Every row gives one point. To make a cloud, some directions were put in groups of two or more. Within a group, all points are equally far from the middle, so they leave a hole (a ring in 2 directions, a hollow ball in 3). The other directions are filled evenly. Then the cloud was stretched, turned, moved and blurred a little. How many holes are there, and how many directions does each take, smallest first?
In the rows, 128 means zero.

Cloud (14 x 2):
[[167 108]
 [ 89 175]
 [132  91]
 [ 82 154]
 [185 147]
 [157 100]
 [ 93 108]
 [115 199]
 [184 138]
 [181 174]
 [ 82 155]
 [ 87 169]
 [ 86 167]
 [130  91]]
Holes: 1 (2)

Cloud (22 x 3):
[[145  74 115]
 [ 92 168 108]
 [ 66 185 139]
 [134  93 117]
 [112 137 189]
 [ 68 115 102]
 [111 140 176]
 [ 94 168 173]
 [168 146 137]
 [199 144 114]
 [138  85 158]
 [130 167  70]
 [ 48 184 116]
 [109 113 100]
 [138 103 108]
 [172  56  87]
 [ 44 186 124]
 [102  71 110]
 [101 158  84]
 [140 174 141]
 [ 85 107 103]
 [ 96 106  65]]
Holes: 0

Cloud (52 x 6):
[[165  78  95 134  98 154]
 [163  73 131 112 172 160]
 [ 63  91 111 102 139 115]
 [ 79 186 175 114 161 108]
 [113 154  95  72 207 107]
 [189 141  65  79 145 113]
 [137 165 126 183 120 109]
 [116  96 149 162 180  74]
 [164  90 113 136 110  69]
 [164  99 152  64 110 129]
 [ 86 168  91 142 173 127]
 [134 172  87 112 157  64]
 [ 70 139 138  80 206 114]
 [147 165 121 138 198 175]
 [185 157 193 117 151 134]
 [165 171 117 151 175  81]
 [112  56 115 118 130 108]
 [140 207 103 119 120 136]
 [128 148 166 144 178 180]
 [202 108  77  92 109 168]
 [127 143 143 181 168  78]
 [201 124  89 120 129  86]
 [ 83 165 170 105 124  87]
 [122  83 174 141 128 100]
 [128 182 174  88 206 119]
 [150  68  90 114 114  92]
 [124 130  72  77 173  81]
 [131  93  98 126 205  85]
 [125 164 147 144 205  70]
 [157 170  95  68 197 120]
 [175 134 143 172 113  97]
 [139 140 126  80 201  64]
 [ 96 111 138 126 229 111]
 [129  62 133 100 127  90]
 [191 153 145 113  72 116]
 [175 177 148 149 181 101]
 [176 178 146  64 109 165]
 [140 134  76 157 176 145]
 [130 139 144 140 227 137]
 [168 162 169 126  90 161]
 [159 139 147 138 204  75]
 [190 118  69 143 119 116]
 [182 163 192 118 129 130]
 [ 93 138 151  88 116 166]
 [130  96 109 101 102 184]
 [177 182 150 109 165 188]
 [ 83  95 115 139 194  71]
 [211  98  88 111 108 141]
 [207  94  88  96 142 125]
 [157 162  78 110 183  89]
 [172 129  92  51 177 118]
 [ 75 189 133 117 144 131]]
Holes: 1 (6)

Cloud (77 x 8):
[[167 115 197  97  73 103 113  88]
 [ 75  98 117 122 165 123  91 101]
 [124  62  86  67  99  98  79  45]
 [160  96  84 154 120  71 108 105]
 [111  96 192 118  84 144 130  95]
 [139  75 147  81 161 165  94  69]
 [142 108  77  51  59  87  97  91]
 [168  88  92 171  99 101 102 140]
 [202  98 175 110  93 161 136 108]
 [140 117 135  98 166  55  85 130]
 [116  51  82  59  84 149 135  71]
 [165 103 131  93  45 124 160  48]
 [121 161 153 142 164 102 134 102]
 [196  95 169 130 166 145 129  74]
 [ 79 125  95 133  87 105  73  96]
 [186 128 152  80  65 121 133  96]
 [140 110 168 115 124 196 116  51]
 [172 118  80  80  72 142 118 147]
 [173 136 145 106 129 172  84  70]
 [133 102 121 120  71 134 112   8]
 [123 113 201  94  72 105  99  48]
 [161 135  69 128 119 116 106  38]
 [108  74  87  85 111 145 137  33]
 [177 172 144 103  66 148 120  92]
 [ 91 100 120 152  59 146 138  76]
 [124 118  62  62  72 105 105 130]
 [104  39 112 131  96 180 109 137]
 [ 85 151  93 106 100 129 157  43]
 [223 103 102 118 100 131 161 101]
 [150 135  97 206 151 144 111  94]
 [127 190 139 123 152 104 143  78]
 [144  90 149 122 151 156  96  40]
 [158 111  99 182 102  88 119 117]
 [ 91  97 170 104  94 112 125 148]
 [ 89 121  62 113 114 141 133  74]
 [ 84 154 178 136 140 136 128  41]
 [150 145 123  89  77 126 115 146]
 [165 134 104  82 172 108 105 119]
 [176  56 108 123  71  92 112  96]
 [120  80 130 164 125  97 170  49]
 [164 115  63  59 105 135 103  74]
 [140 100 163 111 145 125 185 110]
 [152 113 119  95 101 124 123 184]
 [191 104  90 138  52 172 119  71]
 [120 116 175 117 149 153 119  33]
 [168 126  80  70 109 135 116  43]
 [125  95 145  88 108 201 143 123]
 [154  59  98 111  77 159  89  69]
 [136  46 144 149 159 126 135  86]
 [193 129 129 144 169 136 108 129]
 [ 98  65 153  89  97 125  84  62]
 [ 88  93 121 156 148  78 131  78]
 [155  72 152 168  79 115 162  51]
 [119  92 162 116 119 186 106  65]
 [209 113 170 112 126 125 161  81]
 [107  72  80 154 169 129 120 112]
 [132 116 112  92 135  77 160 149]
 [ 99 127 130  67 115 160 154  76]
 [147 130  72  62 159 133  99 125]
 [114 126  94 183  68 187 126  97]
 [135  95  85 171  93 108 143 134]
 [172  66 123 119  64  96 151  62]
 [119  99 151 188  83 165 136 123]
 [145  71 108 111  61 152 123  48]
 [132  97  79  87  59  90  74  74]
 [103 100  76 114 138  65 157  97]
 [198  63 139  74 166 120 130 119]
 [181 136 121 120  60  61 150  75]
 [145  74  88 156  89 118  91 170]
 [160  88 186 124 157 106 132  60]
 [ 87 121 198 110  80  99 138 112]
 [153 148 106  92  37  92 121  62]
 [168 103 168  84 149 102 171  54]
 [110 179 117  85  64 105 129  95]
 [126 172 136 114  61 114 159 116]
 [111 142 172 108 143 164 143  38]
 [ 95 154 152 157 131 175 116  74]]
Holes: 3 (2, 2, 2)
